Each point is reached from the start by the listed moves, each made once or not at all, plus a little noise. Say if it took an odd or an even number of moves. Then give how often each move was made.

Moves:
(1): [ 0.8 -2.2 -3.0  0.0  0.1 -0.3]
(2): [ 3.0  2.4 -0.3 -4.7  1.1 -5.5]
(3): [ 2.4 -2.8  2.7 -0.6  2.8 -2.7]
Start: [ 1.9 -2.4 -1.2  0.9 -0.1  1.5]
Points:
[ 7.7 -3.2  1.0 -4.6  3.7 -6.4] => even (0, 1, 1)
[ 1.8 -2.7 -0.9  1.0  0.1  1.6] => even (0, 0, 0)
[ 5.7 -2.2 -5.0 -3.8  1.5 -4.3] => even (1, 1, 0)
[ 4.9 -0.2 -1.8 -4.1  1.0 -3.8] => odd (0, 1, 0)

Moves:
(1): [ 1.8  0.1  0.5  0.6 -1.0 -0.4  0.5  0.4 -0.8 -1.8 -2.1 -1.4  1.3  0.9]
(2): [ 0.2  3.6  1.1 -2.3  3.1 -3.9 -1.6  1.6 -4.0  0.7  2.1  1.7 -2.5 -3.1]
(3): [-1.8 -1.1  0.6 -0.9  2.6  5.5  2.2  1.9  0.2  5.4 -3.2  1.5 -1.0  1.1]
(4): [ 1.2 -2.4 -1.9 -2.8  0.2 -1.1  0.9 -0.7 -1.0 -1.5 -0.1 -1.2 -0.2 -0.2]
(5): [ 1.1  2.9 -0.9 -0.3 -1.1  0.4 -0.2 -2.1  2.3 -0.4 -1.4  0.2  1.5 -3.7]
(6): [ 1.9 -0.2  0.0  0.5  1.8  1.1  0.8 -0.2 -0.9  3.4 -2.8  4.5  4.1 -0.4]
(7): [-2.0  0.9 -1.4  4.9  3.3 -0.4  0.2  3.4 -0.9  1.5  1.5  0.5 -2.7  3.9]
(8): [-0.7 -0.3  0.7 -2.2  0.5  2.5  0.6 -0.6  2.3 -2.8 -1.6  1.1  0.3  3.2]
(9): [ 1.2  4.5  0.2  4.0 -3.5  1.9  1.1  2.4 -2.8 -1.5 -0.9 -1.1 -1.9 -2.2]
(10): [-0.1 -0.4 -2.1 -0.4 -1.3 -0.6 -1.3  1.4 -1.6 -0.8  1.4 -3.3 -1.2  1.9]
(11): [ 0.2  3.4 -1.3  0.5 -0.6  0.4  0.9 -2.7 -0.6 -0.5  0.8 -1.4  0.6  0.6]
(12): [-0.2 -1.0  0.3  2.5 -1.9 -2.3  0.9  3.7  0.8  0.1 -1.4 -1.2  1.7 -2.2]
Start: [-1.0  0.4  0.9  0.6  1.6  1.1 -2.2  0.6 -0.7  3.2 -1.2  1.1 -4.3 -0.3]
Points:
[-0.4 -3.6  0.1 -1.7  0.5  0.0  0.0  3.1  1.5 -0.5 -4.5 -0.4 -1.9  0.5] => odd (0, 0, 0, 1, 0, 0, 0, 1, 0, 0, 0, 1)
[-1.5  1.2 -3.4  5.5  3.1 -2.4  0.6  4.2 -2.1  3.4 -0.5 -2.4 -4.9  1.9] => even (0, 0, 0, 1, 0, 0, 1, 0, 0, 0, 1, 1)
[ 3.4  6.5 -2.0 -1.7  2.9 -4.3 -0.8  0.5 -3.9  4.9 -4.1  3.9  1.1 -9.2] => even (0, 1, 0, 1, 1, 1, 0, 0, 0, 0, 1, 1)
[  2.7  13.2  -5.3   4.7   0.6  -2.6  -1.7   4.3 -10.0  -1.0   0.1  -4.7
  -9.0  -1.9] => even (1, 1, 0, 1, 1, 0, 1, 0, 1, 1, 1, 0)
[-2.4  5.2 -0.5  4.3 -2.5  8.7  2.1  6.6 -2.7  3.6 -6.1 -3.4 -5.8  2.6] => even (0, 0, 1, 0, 0, 0, 0, 1, 1, 1, 1, 1)
[ 2.0  9.9 -0.8  6.6  4.7 -4.1 -0.5  4.6 -4.6  6.8 -4.3  3.9 -0.3 -4.4] => odd (1, 1, 0, 0, 1, 1, 1, 0, 0, 0, 1, 1)
[ 0.3  7.8 -0.2  6.5  3.2  1.2  1.5 10.9 -6.9  6.3 -6.5 -0.1 -8.1 -6.0] => even (1, 1, 1, 1, 1, 0, 1, 0, 1, 0, 0, 1)
[ 0.1  5.6 -1.0  3.1 -2.4 -0.5 -0.4 -0.8  1.7  2.3 -3.2 -1.0 -0.3 -5.7] => odd (0, 0, 0, 0, 1, 0, 0, 0, 0, 0, 1, 1)
